Rows are points. To make a cloud, some directions were put in groups of two or more. Within a group, all points are equally far from the middle, so they leave a hole (a ring in 2 directions, a hollow ball in 3). The other directions are filled evenly. Then the cloud was stretched, turned, moved and blurred a little. How many holes are there, and how many directions does each take, smallest first?

Cloud:
[[ 12  10  19]
 [ -3  41  -8]
 [ 29  42 -14]
 [ -4  25   8]
 [-18  45 -24]
 [ -5  20  13]
 [-30  25 -35]
 [-16  37 -12]
 [ 16   7  20]
 [-16 -37 -27]
 [ 16 -54  -9]
 [ 32  13   4]
 [ 39 -21 -22]
 [-44 -21   0]
 [-32  21 -25]
 [ 46   4 -49]
 [-16 -38 -25]
 [-23  42 -32]
 [ 43 -12 -17]]
Holes: 1 (2)

Cloud, 31 rows:
[[ -5  32  42   9]
 [  1  33  -8 -35]
 [ 18 -26  27   8]
 [-11  31  43  18]
 [  5 -33  25 -12]
 [ -6  36  37  38]
 [-31   0  31  56]
 [-27 -23  36  29]
 [-41  25 -11  -3]
 [-24 -29 -19 -18]
 [-32   1  37  49]
 [ -4  33   1 -36]
 [ 20 -25  27  -4]
 [-49  -9  -7  -8]
 [  6  29   2 -42]
 [ 23  24 -29 -13]
 [-16 -26  30  37]
 [-30  22   9  63]
 [ -3  30  27 -26]
 [-16  42 -19   2]
 [-15 -19 -23  36]
 [-38  13 -11  51]
 [ 16 -14 -21  26]
 [ 19 -25  27  -3]
 [-32   9  10  64]
 [ 20 -24  25  14]
 [-32 -15 -27  23]
 [-50  -6  -4  -8]
 [ -2  30  35 -16]
 [-48  -9   8 -11]
 [-10  30  27 -24]]
Holes: 2 (2, 2)

Cloud (31 x 4):
[[ 49  -5  17  24]
 [-19  21  48  -5]
 [ 45  19  16  23]
 [-11 -22  50  19]
 [  1 -28 -20  -7]
 [ 19  31  46  12]
 [-33  -2 -13   6]
 [ 38 -25  35  19]
 [ 23 -22  31 -24]
 [ 25  13  37 -24]
 [ 39 -10  41  -3]
 [-14  21  52   3]
 [ 22 -18  27 -28]
 [ 13  34  34  31]
 [ 25 -28  39  -9]
 [-12 -21  49  19]
 [ 19 -34  42   3]
 [ -9   5  32  44]
 [ 18  22  41 -20]
 [ -2 -34  43   2]
 [  9  22  15 -36]
 [ -9 -33   7 -22]
 [ 40 -15  -5  26]
 [ 24 -25  36 -16]
 [ 13  30 -20 -12]
 [ 16  16  25 -34]
 [-29  14  41 -10]
 [ 36 -27  37  16]
 [-10 -21  49  21]
 [ 19 -29  16  40]
 [ 21 -33  42   4]]
Holes: 2 (2, 2)

Cloud:
[[ 13 -10  -5  55  -3  31]
 [  5 -22 -39 -12 -21  10]
 [ -8 -33  18 -14 -45  13]
 [-52 -12  39  17 -10  -4]
 [-30  11 -37 -28  17  34]
 [-29 -12 -31 -41  28 -30]
 [-46   0 -30  -6  40 -20]
 [-24 -58 -12  15  20  31]
 [ -3  33  12 -72 -15  37]
 [ 22  -9  -9  33  17 -16]
 [-28  34   1 -34 -19  15]
 [-28  -8  37   0  31  43]
 [-39 -18  37   1  44   9]
 [ -7  -8 -43 -28  -3  19]
 [  6 -14 -19   6  -3 -37]
 [  7  20  35  48   0  -7]
 [ 27  -2 -26  -1 -21  21]
 [-26  -6  57  64  13   8]
 [-26 -33 -41  -1   8  24]
 [ -3  31  19 -48 -42  10]
 [ -7 -11 -33   6 -23  11]
 [ 23 -39 -26   2  -6  17]
 [ -5   6 -18  12 -13 -27]
 [ 16  22  31 -35   4  37]
 [-10 -54 -22   7 -12  20]
 [-12 -16  -3  76  26  31]
 [ 29   0  -6  32  15   8]
 [-49 -43 -31  -8  -2  -1]
 [-20  -8  25 -22 -20  38]
 [-25 -16  -4 -66  -6 -22]
 [ 29  12  19  23 -31  35]
 [-20  30  27 -29 -26  -5]
 [ 16 -32 -20 -54  10  19]
 [-11   8  27  -2 -46  24]
 [ -1  34  38 -12  16  -2]
 [  5  23 -30 -45   8  32]
 [-20  29  23 -43 -30   2]
 [-23  42  -9 -49 -13   2]
 [-45  29  20 -29  -9   5]
 [  0 -18 -23  31  20  28]
 [ -6 -38 -34  17  -8  21]
 [-22   6  41  18  31  36]
 [-15 -28 -38 -65  -3  11]
 [ -1  24 -15 -26 -12  32]
 [-33  27  22 -31 -22   6]
 [-34 -19 -11 -53  27 -26]
 [-28 -29  -8 -17  35 -24]
 [-25  -7  16 -59 -18 -13]
 [  8 -39 -23 -40 -16  15]]
Holes: 2 (2, 2)
